Every row gives one point. Before rounding, the points of a table are all equally far from one centre. They may lie mostly on one side of it. Where is the centre, to within rounding?

Points (8 x 2):
[[ 1.7 -2.9]
 [-2.8 -3.9]
 [-4.1 -2.5]
 [ 0.8 -3.7]
 [-0.3 -4.2]
 [-4.2 -2.4]
 [-4.4  0.1]
 [-4.0 -2.8]]
Centre: [-1.1 -0.9]

Points (7 x 4):
[[-4.8  1.3  3.5 -1.9]
 [-3.1 -3.4  0.7  3.2]
 [-0.8 -3.1 -0.5 -6.0]
 [-0.8 -3.7  4.3 -3.6]
 [-2.0  1.3  4.1 -4.8]
 [ 0.0 -3.6  5.1 -2.2]
 [ 2.2 -1.3  0.7  4.5]]
Centre: [-0.1 -0.2  0.3 -0.9]

Points:
[[ 0.6  0.5  2.3 -3.0  2.9 -4.3 -4.7 -0.2]
 [ 0.7  1.5  2.7 -1.2  4.0 -3.8 -3.7  2.7]
 [ 1.5  0.1  2.2  0.4 -2.2 -0.8 -5.6  3.9]
 [ 0.4 -4.6 -1.1  1.3  1.6 -0.6 -3.1 -6.8]
 [-4.0  0.7  3.6 -0.8  6.2 -0.3 -2.8  1.1]
 [-1.3 -0.1 -1.7 -2.2  7.8  1.9 -3.8 -0.9]
 [-3.8 -2.5  4.8 -4.7  4.4  0.7 -0.6 -0.9]
 [ 1.5  3.7 -0.9 -3.7  3.9  2.4 -1.2  3.8]
 [-3.4  0.9  1.9 -4.3  5.6  4.3 -1.1  0.0]
 [-5.7  1.5 -1.1  1.0  4.9 -1.0 -1.8 -1.6]
 [-5.8 -2.1  0.2 -1.9  2.7  0.0 -3.8  3.4]
 [ 3.0 -1.8 -2.6  1.0  2.5  4.6 -6.1  1.0]
 [-2.1 -4.8 -4.4  0.2  2.8 -1.0 -1.1  4.6]]
Centre: [ 0.1 -1.5  0.3 -0.2  1.2  1.1 -0.2 -0.2]

Points (15 x 9):
[[ 1.7  5.0 -5.4 -3.0 -0.2  3.5  0.0 -2.4 -2.3]
 [-2.1  2.0 -7.1 -1.7  0.8  3.7  1.5  2.2 -4.1]
 [-3.4  2.8 -5.2 -3.1 -0.8  2.0  1.7  2.4 -4.7]
 [-0.1  4.8 -4.4 -2.1  1.0  3.0  2.8 -0.2 -3.7]
 [-0.3  4.1 -4.4 -1.0  4.9  2.2  1.9 -1.4 -3.9]
 [-1.6  4.2 -5.6 -5.8  0.8  2.8 -0.9  3.4 -1.8]
 [-3.4  4.0 -3.1 -1.6  2.0  0.9  5.8  0.4 -0.2]
 [ 0.5  3.4 -3.0 -0.9  0.4  5.9 -0.1 -1.1 -2.2]
 [-2.7  1.3 -6.9 -4.7 -3.3  0.1  2.9 -0.3 -4.0]
 [-0.2 -0.4 -3.2 -0.5  1.6  4.3  3.1  3.2 -1.7]
 [-1.2  1.6 -5.0 -1.8  2.7  2.6  2.6  3.5 -4.0]
 [-2.2  1.4 -5.8 -2.3 -5.4  2.4  1.0 -0.1 -1.5]
 [ 1.4  5.9 -2.5 -1.2  1.1  1.2  1.0 -2.3 -1.7]
 [-1.7  3.1 -3.8 -1.7  6.0 -0.1  1.9  3.6  0.4]
 [ 0.3  2.7 -1.6 -1.9  2.7  4.3 -0.5  0.0 -4.5]]
Centre: [-2.0 -0.4 -4.2 -3.3  1.5  0.3 -0.2 -1.6  0.3]
